Each row of a before or after table is a point. The points were changed in one or more steps. Then noise was added and the rows were shuffled. The steps act on how far a point lies along the listed directions, d1 being the first. What was done? A step turns or swaps two directions, mirrors them in a line or flattens them onto one, adds a multiple of one to another, or multiplies one. Angles are multiples of 10 degrees, from the lower direction toward the higher: turns from -170 to 170, lines from 10 to 170 but not 90. Use the fewest steps. Two steps may share a direction if one is a turn and the other turns, adds or multiplies; they go together, in the order done. Otherwise the lowest direction goes first.

Directions:
(1): 0.34,2.99
(2): -2.99,0.34
Before (10 x 2):
-0.11,0.35
-0.37,0.52
0.54,0.01
0.49,0.41
-0.59,0.50
-0.50,-0.51
-0.32,-0.31
0.21,-0.39
-0.03,0.37
-0.10,-0.61
After:
0.15,-0.34
0.07,-0.29
-0.56,-0.14
0.38,0.55
-0.38,-0.52
0.69,-0.40
0.24,0.38
0.00,0.58
-0.24,0.36
0.46,-0.42
Steps: turn d1 and d2 by -170 degrees

Directions:
(1): 2.24,-3.92,0.80,1.23,-2.09,-0.44
(2): -0.95,-2.04,-3.69,-2.17,-0.29,1.90
(3): -3.70,-0.77,0.02,-0.06,-1.92,-3.01
Before (8 x 6):
0.21,0.30,-0.29,-0.03,0.42,0.12
-0.29,-0.31,-0.33,-0.42,0.05,0.17
-0.22,0.35,0.17,0.17,-0.20,-0.42
0.25,0.32,0.45,-0.05,0.30,-0.07
-0.23,-0.46,-0.39,-0.30,-0.30,-0.32
0.83,0.48,0.96,0.59,0.21,-0.18
-0.42,0.66,-0.88,-0.49,0.20,0.15
0.42,0.77,1.21,0.67,0.18,0.07
After:
0.02,-0.06,-0.02,-0.27,0.13,0.19
-0.11,0.35,-0.36,-0.40,0.30,0.06
0.15,-0.29,0.29,-0.07,-0.03,-0.20
0.29,-0.47,-0.12,0.21,-0.05,-0.25
1.04,-0.29,-0.33,0.04,-0.16,0.35
0.30,0.42,0.01,0.06,0.15,0.12
-0.04,-0.16,0.72,0.40,-0.41,-0.14
-0.16,-0.12,0.41,0.24,-0.41,-0.60
Steps: turn d1 and d3 by 130 degrees; multiply d2 by 0.4

Directions:
(1): -0.53,3.95,2.33,1.34,3.06,0.17,1.42,-2.46,-0.33
(2): 0.41,-1.80,0.82,4.82,0.61,3.12,-1.43,0.68,-0.82
(3): 0.53,1.52,1.22,0.63,-0.29,0.60,1.82,4.01,4.04
Before, 8 rows:
0.05,0.40,0.37,-0.04,0.07,-0.15,0.03,-0.33,0.25
0.15,0.04,0.14,0.57,0.05,0.62,0.04,0.62,0.84
-0.03,-0.42,-0.35,-0.02,0.30,0.45,-0.24,0.18,-0.05
-0.13,0.18,0.18,-0.42,0.39,-0.29,-0.16,-0.87,-0.52
0.01,-0.77,-0.40,0.35,-0.21,0.35,-0.23,-0.15,-0.41
0.19,-0.31,-0.10,0.50,-0.31,0.33,0.32,1.10,0.67
0.09,0.07,-0.17,-0.80,-0.12,-0.39,-0.21,-0.38,-0.35
-0.35,0.19,-0.26,-0.88,0.47,-0.69,-0.25,-0.94,-1.04
After:
-0.08,-0.43,-0.30,-0.89,-0.19,-0.48,-0.34,-0.49,-0.48
-0.01,-0.30,-0.28,-0.04,0.32,0.48,-0.10,0.39,0.20
0.02,0.20,0.21,-0.13,0.03,-0.18,-0.14,-0.57,-0.07
0.09,-0.66,-0.34,0.29,-0.37,0.33,0.01,0.47,0.16
-0.20,-0.55,-0.80,-1.51,-0.36,-0.92,-0.38,-0.17,-0.64
0.10,0.45,0.44,1.06,0.41,0.53,0.56,0.57,0.52
0.04,0.44,0.45,0.98,0.54,0.75,0.05,-0.03,0.45
0.14,-0.06,-0.27,-1.04,-0.40,-0.47,-0.16,0.07,-0.03
Steps: add 0.3 times d3 to d2; turn d1 and d3 by -60 degrees
